Every row gives one point. The last column is the point's height on a tilted bowl or saddle (a function of degree 2), plus a little noise. Along how many of its main directions does it bend up, bend down or stay straight?

Points:
[[-0.26 -0.10 -0.16  0.12]
 [-0.74  0.00  0.48 -0.80]
 [-0.25 -0.46 -0.18  0.15]
 [-0.10  0.10  0.51 -0.09]
 [-0.21  0.27 -0.23 -0.11]
 [-0.03 -0.58 -0.29  0.12]
 [-0.08  0.03  0.39  0.01]
 [ 0.02 -0.45  0.17  0.09]
 [-0.15 -0.14  0.52 -0.13]
 [-0.30 -0.55  0.72 -0.66]
 [ 0.21  0.38  0.38  0.07]
 [ 0.33 -0.06 -0.16  0.16]
 [-0.47  0.53  0.27 -0.68]
 [ 0.00  0.46 -0.24 -0.23]
 [-0.24 -0.38 -0.05  0.13]]
Directions: 0 up, 2 down, 1 straight

Points (16 x 4):
[[ 0.60  0.22  0.25 -0.43]
 [ 0.27  0.00  0.02  0.12]
 [-0.11 -0.49 -0.15  0.34]
 [ 0.90  0.22  0.36 -0.90]
 [ 0.03  0.26 -0.44  0.00]
 [ 0.08 -0.22  0.33  0.05]
 [ 0.60 -0.61 -0.46 -0.16]
 [ 0.23 -0.17 -0.15  0.23]
 [-0.36 -0.27  0.55 -0.19]
 [ 0.18  0.08 -0.36  0.13]
 [ 0.30 -0.25  0.43 -0.14]
 [-0.04 -0.24  0.11  0.23]
 [-0.47 -0.03 -0.03  0.16]
 [ 0.82  0.36 -0.21 -0.68]
 [-0.07  0.13 -0.21  0.17]
 [-0.13  0.12  0.21  0.04]]
Directions: 0 up, 3 down, 0 straight

Points:
[[-0.06 -0.23 -0.09 -0.11  0.44]
 [ 0.17 -0.17  0.36  0.90 -1.01]
 [ 0.29  0.33 -0.44 -0.50  0.22]
 [ 0.17 -0.17 -0.08  0.33  0.15]
 [-0.31 -0.02 -0.04 -0.07  0.48]
 [ 0.29  0.33  0.31  0.12 -0.30]
 [-0.36  0.10  0.42  0.56  0.02]
 [-0.22 -0.01 -0.49 -0.27  0.39]
 [ 0.21  0.12  0.43 -0.22 -0.13]
 [-0.28 -0.17 -0.20 -0.52  0.23]
 [-0.87 -0.11 -0.05  0.13  0.25]
 [ 0.42 -0.36  0.25  0.16 -0.30]
 [-0.01  0.32  0.08 -0.22  0.25]
 [ 0.14 -0.25  0.21 -0.40  0.15]
 [ 0.00 -0.55  0.14  0.07 -0.12]
 [-0.85 -0.24 -0.28  0.12  0.04]
 [-0.04 -0.71 -0.19 -0.13 -0.12]
 [ 0.14  0.63  0.25 -0.16 -0.40]
 [ 0.28 -0.34  0.20 -0.41  0.12]
 [ 0.96 -0.16 -0.06 -0.15 -0.17]
 [-0.49  0.45  0.01  0.20  0.39]]
Directions: 0 up, 3 down, 1 straight

Points:
[[-0.36  0.30 -0.07  0.12  0.00]
 [ 0.04  0.33  0.11 -0.10 -0.04]
 [-0.11  0.37 -0.03  0.20  0.07]
 [ 0.16  0.24 -0.02 -0.12 -0.07]
 [ 0.04 -0.74 -0.02  0.44 -0.34]
 [ 0.15 -0.89 -0.08 -0.03 -0.57]
 [ 0.18 -0.01 -0.01  0.06 -0.05]
 [ 0.72 -0.25 -0.26 -0.01 -0.49]
 [ 0.02  0.04 -0.08  0.08  0.00]
 [-0.73  0.42 -0.36 -0.87 -0.91]
 [ 0.29  0.21 -0.30  0.41 -0.06]
 [ 0.08  0.49  0.24  0.55  0.18]
 [-0.07  0.39 -0.33  0.47  0.03]
 [ 0.26 -0.43 -0.02  0.16 -0.22]
 [ 0.10 -0.21  0.53  0.02 -0.21]
 [-0.08 -0.19 -0.28  0.47 -0.03]
 [-0.39 -0.35 -0.20 -0.15 -0.28]
 [-0.61 -0.06 -0.32 -0.27 -0.41]
 [-0.28 -0.02 -0.17  0.63  0.13]
 [-0.08 -0.93 -0.13 -0.73 -0.73]
 [ 0.62  0.07  0.15  0.08 -0.26]
 [-0.86 -0.36 -0.33 -0.10 -0.60]
 [-0.09 -0.16 -0.31  0.31 -0.07]
 [-0.25 -0.03 -0.02  0.12  0.01]
 [-0.09  0.01  0.02  0.31  0.10]]
Directions: 0 up, 3 down, 1 straight

Points (40 x 7):
[[ 0.25  0.21  0.32  0.17 -0.19 -0.23  0.20]
 [-0.21 -0.50 -0.56  0.49  0.12  0.05 -0.41]
 [ 0.36 -0.35  0.24  0.40 -0.17  0.52  0.12]
 [-0.46  0.00 -0.57  0.31 -0.14  0.22 -0.34]
 [ 0.37 -0.14 -0.47  0.40 -0.34 -0.35 -0.55]
 [ 0.46 -0.07 -0.29 -0.82 -0.04  0.13  0.24]
 [-0.45 -0.21 -0.07 -0.39 -0.02 -0.13 -0.31]
 [-0.26 -0.45 -0.20  0.58 -0.14 -0.07 -0.34]
 [ 0.22 -0.07 -0.12  0.30  0.10 -0.24 -0.07]
 [ 0.51  0.23  0.50 -0.08 -0.40  0.40  0.63]
 [-0.15 -0.33  0.36  0.86  0.81  0.44  0.88]
 [ 0.55 -0.18 -0.06 -0.19 -0.10 -0.09  0.13]
 [ 0.08 -0.19 -0.45 -0.02 -0.17 -0.46 -0.29]
 [ 0.12 -0.04  0.68  0.30 -0.04  0.33  0.67]
 [ 0.28 -0.62  0.15 -0.25  0.01  0.07  0.22]
 [-0.12 -0.26 -0.03 -0.78 -0.56  0.60  0.31]
 [ 0.02  0.03 -0.06 -0.06  0.07 -0.16 -0.03]
 [ 0.30 -0.13 -0.30  0.12  0.14 -0.47 -0.06]
 [-0.61  0.06  0.31  0.21 -0.32 -0.35  0.23]
 [-0.54  0.17 -0.12  0.08  0.22 -0.10 -0.03]
 [ 0.27  0.27 -0.36 -0.50  0.09 -0.14 -0.02]
 [-0.32  0.27  0.14  0.29 -0.11  0.01  0.12]
 [-0.12  0.03 -0.09 -0.05 -0.62  0.15 -0.15]
 [-0.28 -0.07  0.56 -0.26  0.32 -0.06  0.35]
 [-0.22 -0.40  0.19  0.38 -0.96 -0.60 -0.02]
 [ 0.13 -0.31  0.33 -0.62  0.21 -0.22  0.30]
 [-0.54 -0.13  0.21  0.02  0.73  0.27  0.11]
 [ 0.14  0.23 -0.06  0.37  0.24  0.10  0.14]
 [-0.05 -0.38  0.63  0.22 -0.29  0.29  0.41]
 [ 0.24  0.37  0.29 -0.20 -0.38  0.29  0.38]
 [ 0.13  0.22  0.37  0.48 -0.02 -0.45  0.32]
 [ 0.19 -0.22  0.54  0.04 -0.59  0.08  0.38]
 [ 0.24 -0.12  0.43 -0.24 -0.19  0.20  0.48]
 [ 0.75 -0.56  0.42  0.25 -0.39  0.20  0.36]
 [-0.52  0.00  0.33 -0.03  0.90 -0.39  0.36]
 [ 0.01 -0.27  0.00  0.06  0.00 -0.40 -0.03]
 [ 0.18 -0.07 -0.31  0.56  0.12  0.43 -0.15]
 [-0.08 -0.29  0.00  0.55 -0.05 -0.08 -0.15]
 [-0.16  0.35  0.53  0.40 -0.09 -0.42  0.53]
 [ 0.14 -0.73 -0.28  0.13 -0.52  0.19 -0.37]]
Directions: 4 up, 1 down, 1 straight
